Each row of a before or after table is a point. The points were changed in one or more steps. Then noise was added and the rows were shuffled. The steps act on columns, c1 being the first. Name the steps. A step turns or swaps two columns, mirrors them in a line or flattens them onto one, adds a multiple of one to another, or multiplies or shifts one. Angles are multiples of 10 degrees, from the lower column toward the higher: turns from -170 to 170, lines from 10 to 170 but not 90. Use the fewest steps. Two steps may share a column if one is a turn and the other turns, adds or multiplies; they go together, in the order done. Otherwise the lowest column goes first.
In the rows, zero is written as 128.

Before:
[[ 92  75]
 [ 97 129]
 [127 164]
 [110 149]
 [244 116]
 [144 164]
 [110 147]
 [158 140]
 [136 165]
 [118 165]
 [ 95 156]]
After:
[[127 128]
 [110 127]
 [ 93 129]
 [ 96 128]
 [246 128]
 [109 128]
 [157 128]
 [118 126]
 [ 93 129]
 [143 128]
 [136 128]]
Steps: multiply c2 by 0

Before:
[[177 127 125  94]
 [ 55 122 115 133]
 [177 122 115 142]
 [166 111 118 142]
 [175 160 140 135]
 [156 110 228 112]
 [ 62 110 126 122]
 [159 131 137 121]]
After (8 x 4):
[[179 125 115  93]
 [178 123 102 144]
 [177 157 135 138]
 [ 56 121 104 131]
 [ 62 111 116 120]
 [162 129 130 119]
 [154 109 218 113]
 [168 112 110 143]]
Steps: shift c3 by -10

Before:
[[149 152 174 120 113  64 124 116 152]
 [175 175 144 130  89 108 157 129 122]
 [ 29  72 138 123 115 126 119  99 144]
 [ 81 100 100 119 125 134  77  63 136]
 [153 163 188 120 163 119 157 141 160]
 [ 71  72  77 123 141 104 127  85 160]
 [109 183 173  94 172  86 174 123 122]
 [122 157 127  86 114 107 120 142 159]
 [159 126 168  81 131 100 144 132 118]]
After (9 x 9):
[[155 163 188 121 173 119 159 142 158]
 [148 154 174 121 111  62 125 114 151]
 [175 171 144 134  77 106 156 130 124]
 [ 68  70  76 127 147 103 127  88 159]
 [105 181 171  94 186  83 172 121 121]
 [123 155 127  86 111 107 119 141 160]
 [160 122 168  80 133  99 143 129 119]
 [ 79 100  97 117 123 134  76  62 139]
 [ 32  72 139 123 108 126 120 101 144]]
Steps: multiply c5 by 1.3

Before, 9 rows:
[[121 137 127 133 110 110 163 191 121 136 153 109 152  87]
 [112 122 101 176 157 125 117 169 137 136 168 116 103 135]
 [144 137 195 107 125 117  96 131  97  83  91 145 173 187]
 [185 131 109 116 164 173  99  93  96 122 136 117 154 133]
 [ 98 107  75 181 122 178 152 180 107 192 136 106 119 107]
 [ 71 146  34 169  94 167 127 158 154 152 159  90  95 105]
 [160 156 180  88 135 156  71 155 103 133 146 127 148 166]
 [ 93  80  76 171 111 191 143 187 158 135 174  87 126  97]
 [138 117 147 104 142 175  85  73  64 116 164 146 113 134]]
After (9 x 14):
[[ 71 146 191 169  94 168 140 134 154 161 159 208 106 106]
 [121 138 119 133 109 109 158 150 119 127 153 144 153  88]
 [160 157  82  88 135 156  79 193 103 126 146 102 149 164]
 [ 94  78 151 172 111 190 162 156 158 136 174 189 128  97]
 [ 97 107 163 181 122 178 167 158 106 191 137 173 142 108]
 [138 118 121 104 142 174  99  80  64 123 164 103 110 134]
 [185 132 140 116 163 173 112  98  96 114 137 147 151 133]
 [144 137  79 109 124 118  92 191  97  70  91  80 154 186]
 [112 121 145 176 157 125 116 176 136 144 169 152 106 137]]
Steps: turn c3 and c12 by -150 degrees; add 0.3 times c6 to c7; add 1 times c14 to c8; turn c10 and c13 by 20 degrees

Before:
[[ 71 124  92 175  86 147 129 112 100  66  86 173 111 133 173  69 128  60
  135 110]
 [148 124 161 158 160 117 110 149 108  88 184  82 139 154 166 123 132  95
  124 191]
 [121 114 150 175 161 177 108  95 172 123 146  76 139  84 114  63 145 137
  104 174]
 [158 109 134 124  97 105 110  86 149 129  98  96 170 110 115 124 147 108
  151 119]
 [124 100  74 105 152 102 110 120 132  50 148 176 143 163 109  45 114 113
   59 147]
 [ 78  75 106 182 172 128  91 113 156  99 103  94 101 150 148 140 188  63
  113 156]
 [130 159  96 101 124 162 106 171 159  82 180 123 107 143 128  68 128 102
  144 117]
 [139 133  92 148 104 161 184 166 181 137 163  93 114 171 124 117 178 141
  134 157]
 [171  78 109 114 117  84 118 144 133  78 120 155 117 170 160 142  96  73
   73 129]]
After (9 x 20):
[[160 107 133 123  96 133 109  86 150 129  98 107 167 110 114 124 149 108
  152 138]
 [172  76 144 116 116 115 116 147 133  79 120 167 117 169 161 143  95  74
   71 113]
 [121 116  64 175 162 151 107  94 171 124 148  67 139  82 114  64 145 136
  105 115]
 [ 77  77 117 184 172 138  88 113 157  99 104  98  99 151 148 141 188  62
  112  89]
 [147 125  39 157 160 140 113 149 109  86 185  91 140 155 167 120 131  93
  126 113]
 [139 133 130 146 104 143 185 167 182 139 165  86 113 169 123 116 177 140
  133  81]
 [126  99 153 106 152 109 109 119 133  51 146 179 142 162 108  44 113 112
   59  73]
 [ 72 125 177 174  88 117 128 112 101  66  86 161 111 134 172  70 128  62
  134 111]
 [132 160 165 101 125 132 102 171 161  82 177 112 105 143 128  68 127 101
  146 112]]
Steps: turn c3 and c20 by 130 degrees; multiply c3 by 1.3; flatten c6 and c12 onto the line at 110 degrees

Before:
[[ 90  79 128 174  77 129 123 147 146 136 178 173 143 168 134  77 171 107
  105 169 123  69 161 129 142  90 128  56 104  92  79  82 125 146  66 112
  119  92 166 175 125 172 116 144 147 167 131  77]
 [151 141 153 148 124 186  82 180 155 126  89 176  81 150 107  84 118 145
  177 187  76 126 108 135 118 125 148 120 184 164  87 142 110 103 168 142
   88 132 127 114 134  78 162  93  96  78  89 140]
 [ 70  93 154 129 107 165 126 141  68 140  84 104 102  96 151 131  88 165
  109  96 157 136  90 100 144  95  92  80 170 117  97 111 137 108 106 145
  120 182 156 135  46 139 146  68 159 170 145 168]
 [ 69 116  99 126  75 149 164  78 114 142 104 165 126 108 123 126 179 106
  160 104  80  58 147  91  97 105 136 149 130 151 159 101 178 124  64 178
  104 167  96 158 127  87 173 115 119  79 157 158]
 [110 103 168  78 180 104 109 130 119  93 133  94 144 159  73 149 180  67
  189 114 120  89 107 150 131  84 113 161 114 114 167 159 173  77  64 136
  102 155  83 116  82 119 113 103 156  66 181 160]
 [167 132 163 115 136 162 161  81  74 154 162 122  78 158 101 158 172 111
  108  99 170 149 106 150 192 177 136  97 123 115  84 141 157 141 133  94
  154  85 110 117 113  91  92 135  92 128 129 172]
 [ 73 110 152 139 180 168 115 107 137 113 118 169 149 161 131 142  87 138
  124 134  93 129  77  99 149 185 195 121 166 149 171 104 168  99  92 180
   91 190 148  80  61  73 119  79 167 134  94 127]
 [ 99  82 102 102 119 169 161 144 105 105 162  85 144 154 126 123 109 138
   93 155 141 107 107 113 128  98  99  99 186 112 167 137 101 137 149  90
  168 178 165 125  89 136  94  73  90  85 179 119]
 [ 98  86 147  83  75 193  91 121 162 170 135 101  65 168  90 117 113 104
  153 104 123  99 143 140  96 127 189 138 108  98 102 129 165 106  88 142
  166  94  77 122 133 110  93 144 135 171 151 116]
 [161  96 123 113 109 136 165 106  67 137 113  86 160 106 150  75  97 131
   96 133 158 120 151 116 178 185 181  79 151 109 136 157 165 143  80 145
  169  83 146 171 141  74  96  76 177  68 103 166]
 [ 72 131 121 127 165 106 170 138 120 113 177  87 111 167 137 151 158  96
  177 200 151 100 176  74 139 185 135  54 173 102 115 168 115  71 159 179
  164  98 167 168  66  95 164 139 189 167 145 128]
 [142 134  70  70 157 115 170 147 104  98  89 122 127 124 105 139 172 149
  124 146 103 141 101 160 161  89  97 155 131 109 150 127 115 159 144 136
   93  99 178 113  76 130 152  75 151 125 125 155]]
After, 12 rows:
[[162  96 122 112 107 136 166 108 192 137 113  87 118 107  94  76  99 130
   95 132 159 120 150 116 179 185 182 114 151 109 137 157  94 143  80 146
  170  82 146  95 140  74  96  74 175  67 105 168]
 [ 72 130 122 130 164 106 169 136 122 114 176  86  84 168 106 151 160  97
  178 200 150 100 177  74 138 184 136  76 172 100 117 169 115  69 158 180
  165  98 167  92  66  94 164 140 189 166 144 127]
 [ 91  78 127 173  79 128 124 147 117 136 178 174  99 170 106  77 169 109
  105 169 123  68 160 128 142  90 129  95 103  93  78  82 142 147  67 111
  120  92 168  85 123 170 117 141 149 169 131  78]
 [ 69 114 101 125  74 149 164  81 180 144 103 165 137 109 123 127 180 107
  158 104  80  57 149  91  98 107 136 139 131 150 157 100 141 123  64 177
  104 166  96  98 125  86 170 113 118  78 155 158]
 [ 70  93 153 130 107 165 126 141 166 140  83 104  93  96 106 132  89 166
  109  96 156 136  91 100 146  96  91  88 169 118  94 111  80 109 107 144
  121 183 158 129  46 139 147  70 159 172 146 167]
 [151 140 154 149 125 186  83 181 100 126  89 177 105 150 152  82 118 144
  174 187  77 124 107 133 118 125 147 100 183 164  86 142 142 103 168 142
   90 130 128 133 136  79 163  92  96  78  90 140]
 [ 72 110 153 139 182 169 115 107 158 113 117 169 132 159 140 142  86 138
  124 131  94 129  79  98 150 186 195 133 167 150 172 104 154  97  92 181
   90 190 148 175  61  72 118  78 166 136  96 126]
 [143 133  69  70 156 114 171 147 130 100  90 123 141 125 155 140 172 149
  125 148 103 140 100 161 161  88  96 143 129 110 149 125 102 160 145 138
   93  99 178 133  77 129 153  75 151 122 123 155]
 [110 102 167  76 180 106 109 129 171  93 133  94 151 159 184 148 180  67
  188 114 118  87 107 149 131  84 112 155 111 114 167 162 144  76  61 135
  103 155  83 121  81 120 114 102 156  65 181 161]
 [ 97  85 147  85  76 193  91 121 143 168 134 100 106 168 168 116 114 102
  150 102 122  99 142 143  97 127 190 102 106  98 104 131 177 106  87 142
  165  92  76 121 133 110  93 144 136 172 152 116]
 [166 133 164 118 136 163 159  80 180 155 162 119  93 158 158 158 173 112
  107  98 171 147 108 150 193 177 136  86 122 115  83 142  96 141 132  92
  155  84 109 128 115  91  92 135  91 128 129 170]
 [100  84 102 101 120 169 164 143 115 106 162  85 119 154 130 120 109 139
   92 155 139 107 108 112 129  98  98 120 187 110 169 137  94 137 149  91
  167 179 166 131  89 138  93  73  89  85 179 119]]
Steps: mirror c9 and c33 in the line at 60 degrees; flatten c13 and c28 onto the line at 50 degrees; turn c15 and c40 by 160 degrees
